Rows are points. Examples show where two turns around zero, p and q, send a point. Where does a point land after both, in the order given? Backwards means that the second turn is done in reverse. Each puzzle has new turns, and all numbers are rounded.
(in the rows, 128 means zero)

Turn p:
[130  88] -> [163 147]
[176 136] -> [100 168]
[ 98 154] -> [118  90]
[ 70 145] -> [138  68]
[166 117] -> [121 167]
Turn q:
[115 136] -> [113 132]
[101 125] -> [103 118]
[198  98] -> [204 118]
[103 179] -> [ 90 170]
[123 101] -> [131 101]
Where do these land?
p, then q backwards: [102 166] -> [95 96]
p, then q: [177  90] -> [124 190]
q, then p backwards: [105 128] -> [132 151]

Turn p:
[125 134  76] -> [124 177 111]
[ 86 132 125] -> [ 95 123 103]
[137 149 200] -> [117  70 175]
[164  96 111] -> [177 142 123]
Turn q:
[ 86 135 133] -> [113 151 161]
[166  66 128] -> [195 104 114]
[151 120 149] -> [146 137 103]
[109 190 102] -> [ 59 121 134]
Where do these land?
p, then q: [143 168 184] -> [172 182 136]
q, then p: [128 136  61] -> [149  85  80]
q, then p: [139  94 159] -> [147 152 164]
p, then q backwards: [102 114 108] -> [152 148 145]

Turn p:
[191 157 159 153 132 130] -> [159 166 170  98 102 152]
[133 149  46  42 104 131] -> [143 163  42 204 110 121]
[126 142 165 162 196 141] -> [156  89 168 100 148 177]
[ 86 129 160 168 105 139] -> [105 124 163 110 176 104]
[107 116 125 142 117  89] -> [126 110 117 106 130  90]
[142  97 121 167 141 143] -> [120 102 170 136 105 126]
[112 107 119  62 102 124] -> [ 89 143  66 144 126 128]
Turn q:
[192 141 163 129 101 122] -> [130 137 135 161  57 132]
[102 132 127 105 172 158] -> [111 137 170 115 170 133]
[116 132 159 186  83 149] -> [107 181  72 126 106 133]
[147 150 139 164 137  83] -> [181 142 113 141 110 152]
[ 45 103 114  71 165  98] -> [114  68 136 120 218 162]
[142 102 119 148 134 148] -> [125 136 130  91 112 118]
[ 71 143  79  92 127 157] -> [103 115 132 132 201  84]
[209 121 124 128 105 109] -> [153 108 137 139  51 109]
Where do these land?
q, then p backwards: [137  63  87 132 122  92] -> [112 108 134 136 176  62]
q, then p: [137 123 164 163 104 178] -> [147 158 104 145 182 101]
q, then p: [163  72 132 124 169 136] -> [ 70 162  99 119 132 154]
p, then q backwards: [114 165 146  93 136  70] -> [ 98 105  98 189 124 108]
q, then p: [108 172 126 169 124 147] -> [193 138 128 131 137 129]
p, then q: [174 145 101 114 122  82] -> [145 110 113 166  93  83]
q, then p: [ 62 156 139 101 119 191] -> [169  67 121 114 193 138]

Turn p:
[103  93 115 140 162 103  90 146] -> [157 135 113  79 143 172 121 131]
[109 131 103 104 155 152 138 141] -> [115 133 112 149 116 169 123 148]
[152 118 148 106  96  87 122  91] -> [141 128 116 120 113  87 138  70]
[145 166  95 143 145 122  87 104] -> [149  65 122 127 127 133  94 127]
[162  99 157  97 127 105 138 160] -> [118 172 128  95  85 109 128 118]
[139  96 141 154  86 156 134 156] -> [124 159 192 124 137 122 140 129]
[133 109  89 105  88 111 154 107] -> [153 127 135 158  96 132 170  95]
[105 131 167 156 159 127 165 163] -> [110 160 113 109 153 113 143 186]
[125 172 152 150  98 141  90 133] -> [ 92  87 156 113 159 110 116 120]
[106 165 113 126 164 176 162  79] -> [123 113  92 205 152 133 109 156]
Turn q:
[106 142 181  98 121 107 173 151] -> [142  99 114 122 184  87 124 165]
[ 83 133  88 155 124  87 133 155] -> [ 75 111 123  90 122 111  88 110]
[130 131  89 171 143 123 122 185] -> [ 58 108 153 116 113 151 122 132]
[161 132 115 167 120  96 108 147] -> [104 115 168 148 115 147  92 122]
[ 96 174 108 136 172 148 156 100] -> [125  91  74 106 137 152 153  90]
[167 116 137  75 131 149 138  95] -> [196 142 139 122 127 139 159 141]
[130 110 144 116  94 169 129  85] -> [167 175  95 144 119 135 133 143]
[136 127 141 102 115 150  88 110] -> [149 172 138 147 136 126 147 112]
[142  87 150 133 132 122 107 124] -> [136 137 147 156  99 103 133 138]
Where do these land?
p, then q backwards: [148 117 131 125 124 146 145 165] -> [143  94 114 130 114 134 113 149]
q, then p: [ 86 132 145  97 152 106 122 114] -> [167 126  87 124 104 114 141 114]
q, then p: [156 114 129 136 155 162 106 109] -> [128 132 160 161 138  96 146 142]
p, then q backwards: [157 127  56 134 120 149 127 125] -> [198 114 134 149 146 113 131 106]
q, then p: [ 95 153 148 137 148 169 100 150] -> [147 123  96 158 154 139 157 168]
p, then q: [161 153 144 113 104 109 169 136] -> [126 119 124 111 140 103  68 139]
p, then q backwards: [121 115 129 126 149  38 117 130] -> [ 90 122  96  85 153 143 172  86]
q, then p backwards: [149 122 140 106  61 158 140 132] -> [117  86 136 158 177 155 150 142]
p, then q: [152 126 127 145 140  31 101 117] -> [198 144 184  78 111 129 118 141]
p, then q: [ 96 109 140 147 137 168 128 119] -> [105 100 121 148 133 141 164 108]
q, then p: [ 87 142 119 143 118 170 151 112] -> [138  99 128 161 108 174 139 141]

Turn p:
[132 113 127 118 136 168 121 144 117 111 132] -> [128 128 141 139 136 119  88 131 109 126 144]
[121 134 131 116 119 110 124 128 140 137 135] -> [119 130 126 125 139 124 145 115 141 134 123]
[120 121 140 133 118 178 129 135 119 117 137] -> [128 134 133 130 144 145  88 125 109 110 147]
[115 133 130 138 141 127 118 133 119 114 145] -> [127 131 139 152 123 135 117 125 140 120 121]
[122 145 105 123 124 135 147 121 192 116 137] -> [130 146  78 119 135 126 115 112 163 156 145]
[125 118 126 151 138 113 143 141 117 143  31] -> [175 147 150  98 118 132 167 195 108 149 140]
[127 143 105 129 127 122 129 124 123 176 132] -> [106 131 104 136 134 138 155 137 106 142 107]
[115 111 129 136 131 167 118 111 123 137 110] -> [151 145 119 132 144 129 115 139  97 108 134]
[124 124 144 121 127 106 116 146 118 147 142] -> [115 124 154 135 134 131 148 110 123 135 114]
[159 144 134 112 119 113  79 130 114 122 128] -> [ 91 139 151 129 109  91 143 123 126 107 131]
[122 142 121 116 114 112 141 119 119 114 141] -> [113 107 122 124 134 129 129 133 155 120 121]
[138 135 147 131 141 128 150 112 127 115 145] -> [136 102 119 134 112 140 125 113 137 118 141]
[122 114 125 115 136 107 137 124 116 134 140] -> [133 103 133 135 135 122 137 123 131 134 108]
[149 115 128 155 120 105 140 124 150 107 136] -> [142 128 124 101  95 131 119 110 150 134 116]
Turn q:
[133 131 132 114 135 109 153 159 108 119 114] -> [111 135 105 148 137 130 139 114 158 145 137]
[118 126 142 112 111 125 137 106 155 135 130] -> [139 153 125 111 124 133 149 131 116 106 121]
[130  95 145 116 165 113 121 162 124 134 123] -> [123 124 124 168 124 140 134 138 146 121 173]
[ 98 142 124 149 105 158 116 118 151  90 145] -> [139 153 150 114 106 103 106 158 119 138  90]
[146 128 140 134 162 139 150 152 119 119 114] -> [110 116 133 146 116 117 150 120 144 156 151]
[138 131  98 135 124 140 135 119 106 143 156] -> [125 112 131 114 141 154 111 122 107 154 120]
[118 139 111 137 132 136 111 114 129  94 130] -> [125 133 157 123 117 118 102 128 137 129 108]
[133 156 164 130 136 122 100 151 140 129 115] -> [136 115 119 168 115  95 141 125 128 108 119]
[146 115 130 122 114 126 119 124 109 137 141] -> [150 120 115 125 132 142 115 115 121 132 138]
[110 134 126 108 134 129 119 129 131 141 128] -> [128 124 129 137 128 146 136 139 133 112 115]
[123 132 100 125 102 121 135 108 174 118 136] -> [132 167 152 105 156 121 129 133 111 116 108]
[134 138 113 110 113 141 131 108 132 118 122] -> [142 134 143 107 134 133 134 116 136 130 107]
[130 130 154 132 145  99 130 124 121 139 126] -> [111 125 109 140 115 127 132 111 121 107 145]
[136  94 116 169 115 132 134 116  94 178 113] -> [122  82  98  84 146 134 114 141 113 133 164]
Where do these land?
q, then p: [166 115 121 138  89 116 130 152 103 135 139] -> [118 125 103 158 101 102 137 128  99 136  99]
q, then p: [122 154 123 125 133 147 106 119 124 104 105] -> [152 142 139  95 129 114 148 118 136 128 139]
q, then p: [165 154 117 140 117 121 133 150  97 142 129] -> [158 126 107 142 121 114 143 136 101 129  91]
p, then q: [113 104 108 125 122 127 159 106 131 136 156] -> [131 105 162 112 147 134 126 131 150 118 153]
q, then p: [128 115 115 119 112 130 168 136 134 157 140] -> [118 107 113 158 139 140 120 146 108 151 138]
q, then p: [127 129 126 105 137 115  95 131 147 125 120] -> [144 136 137 123  97 133 114 120 144 118 145]
p, then q: [117 110 141 134 137 126 112 102 134 144 118] -> [116 127 132 118 129 119 129  91 135 145 131]
q, then p: [155 157 129 124 144 173 114 160 121  96  99] -> [162 136 125  85 112 140 169  95 115 148 116]
q, then p: [113 117 152 108 146 112 131 103 136 121 132] -> [112 128 118 115 136 140 106 129 153 105 145]
p, then q backwards: [113 150 138 136 146 162 109 137 124 115 138] -> [123 108 130 120 149  95 113 144 135 117 149]
q, then p: [118 116 134 147 147 103 125 109 153 123 129] -> [116 122 148 141 136 137 122 124 162 105 127]
p, then q: [122 132 137 130 104 124 154 124 147 133 137] -> [135 129 157 118 129 152 146 133 129 128 124]
q, then p backwards: [104 111 126 132 128 109 128 135 114 134 121] -> [124 153 115 130 116 145 136 120 127 114 131]

Turn p:
[122 122 155 190 135  81 167 163 136 140 129 157] -> [133 143  94 120 109 120 136 133 203  77 142 112]
[133 114 122 141 108 135  88 100  80 106 109  98] -> [147 111 172 124 128 147 110 152 136 159  88 156]
[189  98 187  97 115 160 124  76 152 127 141 150] -> [115 149 183 141  88 147 199 129 105 157 173 137]
[173  97 121  69 128 123 109  91 167  84 158 103] -> [124  91 191 150 106 134 159 106  73 145 132  82]
[110  69 132  96 132 160 110 123 121  97 138 121] -> [173  99 159 148 143 112 161 125  96 132 122 150]
[157 158 141 147 147  80 153 186 105 190 127 147] -> [ 81 129  65  99  92  87 117 132 186 129 141 124]
[ 71 154  95 113 194 143 134 121 117 120  78  99] -> [136 125 122  63 181 110  87 139  78  95 109 142]
[152 111 162 153 120 104 134 106 159 194 199 145] -> [ 95 153 100 181  50 132 166 156 133 103 140 118]
[137 182 162 192 136 122 150 191 143 168 132 105] -> [ 80 168  96 125 100 107  84  91 185  85 133 153]
[ 89 195 110 146 171 111 171 128 106 105 115 127] -> [132 139  83  56 147 155  94 107 125  93 106 117]
[ 94 106  77 111  85 131 113 115 141 116  70 124] -> [162 117 151 147 191 132  87 163 118 152 144 109]
[ 52 182 117 113 131 122 180 156  86 120 104  97] -> [164 108  67  76 151 143  56 103 116 110 136 155]
[177 114 163 102 102 128  54 117 172 130 181 183] -> [ 65 112 151 200 121 151 213 125 129 154 137 121]
[137  91  49 122  87 192 105 119 106  96 112 136] -> [183 150 158 161 181 115 123 130 109 202  89 118]
Turn q:
[157 130 166 129 137 125  99 178 132 165 159 165] -> [130 138 163  64  83 121 126  97 128 132 105 107]
[107 143 123 151 115  79 151 122 102 151 156 170] -> [131 143  99 106 103 128  85 167  91 122 106 104]
[106 156  74 117  77 182 107 117  85  77 122 136] -> [182 140 165 160 198 128 136 187 135 155 132 114]
[ 80 167  79 107  82 153 103 112 109 168 110 116] -> [145 132 132 157 184 170  84 145 162 159 106  85]
[163  97 193 127 182  59  78 172 120 132 174  86] -> [115  74 125  47  54 135 160 114 163  79  99 168]
[158 115 100 133 161 122 175 142 193 106 145  98] -> [119 156 107 161 115 142 170  82  95 106 115 183]
[204 106 173 127 181 114 133 135  97 157 155  96] -> [100 108 136  93  50 111 133 116 156 151 119 194]
[ 54 143  95 125 104 194  93  64 112 127 138 159] -> [191 106 157 165 197 127  56 140 121 137 151  97]
[109 150 134 116 175 157 168 145 139  88  83 102] -> [102 131 121 183 155  70 161 110 146 108 113 139]
[127 114 184 161  70  99 174 125 162 146 139 127] -> [121 181  62  85 109 131 119 114 125 115 176 116]
[116 183  84 128 102 154  92  69 133 103  81 154] -> [140  96 130 151 218 129 123 142  97 182 134  99]
[129  91 114  71 129 125 167 118 155  98  87 135] -> [ 67 147 149 167 154 137 147 131 110  98 163 142]
[153  69 144 173 152 101 124 163 127 147 112 120] -> [119 109 115 127  45 136 164 115 132 120 145 114]
Where do these land?
p, then q: [213 147 115  93 107 137  77 123 127 139 123 159] -> [116 143  85 144 103 132  53  97 170 111 120  91]
q, then p backwards: [104  99 158 147  85 126 174 128 147 138 139  64] -> [100 153 163 170 102 127 183 156 135 159 136 165]
q, then p: [153 195 126  94 130 157 112 142  42 114 120 146] -> [ 72  95 114 110 131  75 118 147 165  90 195 144]
p, then q: [ 96  81 127 140 146 133 144  96 139 176 174 113] -> [149 160 115 118 118 121 184 189 122 150 116 110]
q, then p: [135 137 106 137 108 176 145 145 130  85 139 202] -> [ 94 110 110  72  65 139 118 110 162 135 118 154]
p, then q backwards: [202 199  68 144 129  67 112 147  75 130 123 151] -> [147 201 158 124 112  89 105 151  97 223  77 118]
p, then q backwards: [ 82  75 162 196 133 134 112  95 145 131 117  81] -> [ 86  85 100  87 147 138 142 151  88  90 194 121]
q, then p: [149 127  66  84 124 121  96 114 111  76 142 132] -> [142 147 115  91 132  83 176 103 160 120 146 175]
q, then p: [ 89 108 119 159 157 153 178  94 164 154 103  69] -> [135 182 139 163 141 160 126 163 140 110  59  81]
p, then q: [ 63 100 136 186 141 120 153 160 132 165 153  64] -> [153 100 133  93 157 141 214 168  71 137 139 107]
q, then p: [137 195 146  90 123 108  84 113 160 119 137 151] -> [126  92 134  70 144  98 151 158  75 125 142 146]
p, then q: [147 139 124  95 142 138 108 193 132 119 100 158] -> [100  99 108 145 109 144  81 114  99  87 116 146]
q, then p: [148 100 201 101 164 121 159 142 153  83 125 178] -> [162  52  90 107 112 199 146 120 129 111 135 116]
p, then q: [ 73  90 139 127 105 100 140 100 136 164  96 125] -> [169 148 166 101  92 129 180 127 123 114 103 135]

Turn p:
[121 128 104 110 155 106 165 121 120 163 122 107 129 114] -> [123 106  97 106 138 123 106  99 119 126 128 153 158 104]
[139  89 112 128 165 111 112 137 127 146 130 128 133 123] -> [154 117 103 137 120 117 120 135 112 110 103 145 156 143]
[108 112 144 149 110 171 114 117 130 129 118 129 137 149] -> [139 144 140 151 129 133 131  99 140 115 128  94 103 150]
[126  81 128  93 144 120 156 126 114 128 171 134 136 120] -> [135 138 130  95 169 126 137 122 114 116  97 151 166 150]
[118 133 164 134 150 150 112 143 106 123 135 129 116 141] -> [119 162 111 156 144 111 132 132 136 135 119 130 107 143]
[110 150 137 138 118 167 116 141 164 101 111 154 114 130] -> [111 150 158 155 118 111 133 142 142 126 140  77 122 114]
[124 154 136 146 108 138 118 140 133 120 129 136 161 106] -> [138 129 151 144 125 123 139 130 124 153 170 120 125 134]
[163 138 105 121 118 114 145 138 138 155 149 101 114 128] -> [147 125 109  85 129 142 100 147 115 124 140 138 125 107]
[143 100  89 116 149 128 150 125  79 127 147 139 123 125] -> [134 110 131 119 164 119 127 122  88 105  94 164 127 121]
[113 131 141 107 101 142  96 140 122 117 103 128 122 128] -> [ 97 142 132 156 120 157 134 135 121 123 140 111 122 143]
[158 131 135 138 115  90 157 117 134 148 112 135 116 109] -> [149 108 116 113 121 156 142 133 144 144 127 144 140  86]
[104 142 154 147 112 145 109 152 142  84  99 133 147 173] -> [106 159 149 150  86 117 147 117 125 156 124  86  97 149]
[172 157 120 115 136 105 136  86 147 136 118 107 132 115] -> [131  89 132 109 119 147  86 143 156 153 130 148 134 109]
[ 91 156 142 140 105 137  91 126 139 118 130 161 130 161] -> [107 160 159 147  93 115 148 124 152 110 151 121 103 142]
[129 117 109 138 133  96 142 109 124 122 145  99 109 100] -> [128  81 103  95 144 124 138 139 133 123 127 135 133 127]
Turn q:
[145 172 131 132 144 137 130 119 132 117 109 138 119 124] -> [154 129 109 136 123 125 123 115 162 119 113 128 120 105]
[147 120 147 134 113 109 124 134 117 133 106 134 200 132] -> [111  85 103  98 128 137 169 140 132 102 157 116 118 131]
[151 127 135 140 114 137 130 117  63 113 113 114 132  99] -> [107 136 107  84 128 122 148 102 162 135 105 139 122 160]
[ 74 131  87 117 116 136 138 131 149 134 119 126 159 148] -> [123 159 139 142 137 157 127 142 116 108 165  78 140 123]
[145 121 132 110 126 137 102  98 116 143 107 130 131 119] -> [122 103 123 109 137 151 102 129 148 124 117 131 118 144]
[135 114 124 122 118 144 143 140 147 148 112 142 111 117] -> [130 130 124 136 139 151 120 136 130 138 135 154 157 119]
[101 119 144 127 139 144 141 145 146  95 225 147 149 130] -> [157 167 150 120  80 102 150 181  74 151 138 128  99 124]
[147 115 128 126 183 119 134 131 136 127 111  95 111 144] -> [164 104 135 132 147 100 108  86 121 133 144 132 135 136]
[119 120 118 147 163 119 144 104 122 141 131 133 108 141] -> [149 135 163 145 138 130 128 101 128 116 130 144 115 141]
[137 151 107 124 125  96 132 133 140 109 114 140 111  79] -> [124 142 110 115 144 136 128 104 116 120  90 134 132  79]
[145 141 119 108 118 118 130 139  89 128 119 145 110 129] -> [108 125 115 129 105 148 132  94 141 149 113 132 126 126]
[129 108 139 139 118 135 108 135 131 112 126 138 108 141] -> [130 115 132 141 118 122 130 141 122 132 103 129 151 147]
[ 47 139 143 126 119 136 121 143 138 144 158 110 127 136] -> [114 163 155 162 151 117 135 170 117 159 141  87 110 131]
[147 121 146 123 109 111 136 110 150 131 111  97 116 140] -> [109 100 147 121 138 102 108 127 144 118 135 135 150 113]
[153 121 120 144 115 142 107 139 146 145 159 131 128 141] -> [119 125 110 148 108 118 111 152 108 115 135 154 126 142]
Where do these land?
p, then q: [146 164 125 150 147 105 144 117 107 115 141 136 113 119] -> [128 122 135 137 148 157 138 120  97 147 114 158 132 106]
q, then p: [132 106 127 119 101 144 137 153 159 104 160 148 152 149] -> [136 149 138 113 143 148 154 124  78 144 160 139 117 137]
q, then p: [142 155 117 148 141 123 111 157 145 119 158 129 119 124] -> [130  91 125 132 117 130 151 140 110 122 138 147 107 102]
q, then p: [111 129 146 141  93 156 157 118 139 148 106 119 112 101] -> [132 155 137 140 112  86 116 129 133 149 149 122 169 120]
q, then p: [102 166 158 103 138 110 115 142 140 134 126 124 116 141] -> [156 106  74 130 135 130 132 135 139 122 144 114 136 124]
p, then q: [140 130 116 107 147 116 119 110 144 164 134 124 151 161] -> [115 100 114 128 101 150 114 156 134 108 102 110 126 125]
q, then p: [152 137 107 104 151 132 154 131 119 156 103 121 109 115] -> [145 114 157 143 139 118 101 137 162  98 134 141 138 136]
q, then p: [106 105  94 136 106 150 102 139 100 151 113 134 109  98] -> [110 143 137 158 109  92  93  89 120 117 130 123 104 123]
p, then q: [118 121  96 125 133 119 146 163 132 130 151 166 145 152] -> [105 114 126  97 108 132 159 110 153 140 114 118 105 101]
q, then p: [141 105 162 129 127 145  94 107 130 133  97 156 139 131] -> [148 151 130 137 117 136 120 127  99 121  86  90 143 136]
p, then q: [154 110 140 148  99 101 103 132 155  98 144 149 118 155] -> [110 120 111 136 111 113 133 132 152 160 149 136 179  98]
p, then q backwards: [146 131  96 121 130 156 104 115 100 107 121 100 123 163] -> [131 124 115 119 138 108  74  97 122 149 160 126 124 128]
q, then p: [100 118 129 152 139 112 149 151 106 148 117 109 139 108] -> [122 129 119 110 146  88 114 105 146 133 112 153 132 109]
p, then q: [136 151 148 118 129 102 120  96 146 111 114 109 161 105] -> [117 111 141 148 136 145 120 175 109 127 163 142 129 143]
q, then p: [118 110 155 112 113 132 155 116 113 130 141 111 140 104] -> [109 168 118 119 136 130 120 125 136 126 136 144 162 122]
q, then p backwards: [103 110 133 134 156 145 140  99 110 100 120 112 102 122] -> [135 104 146 129 132 151 146 112 146 118 160 141 162 145]
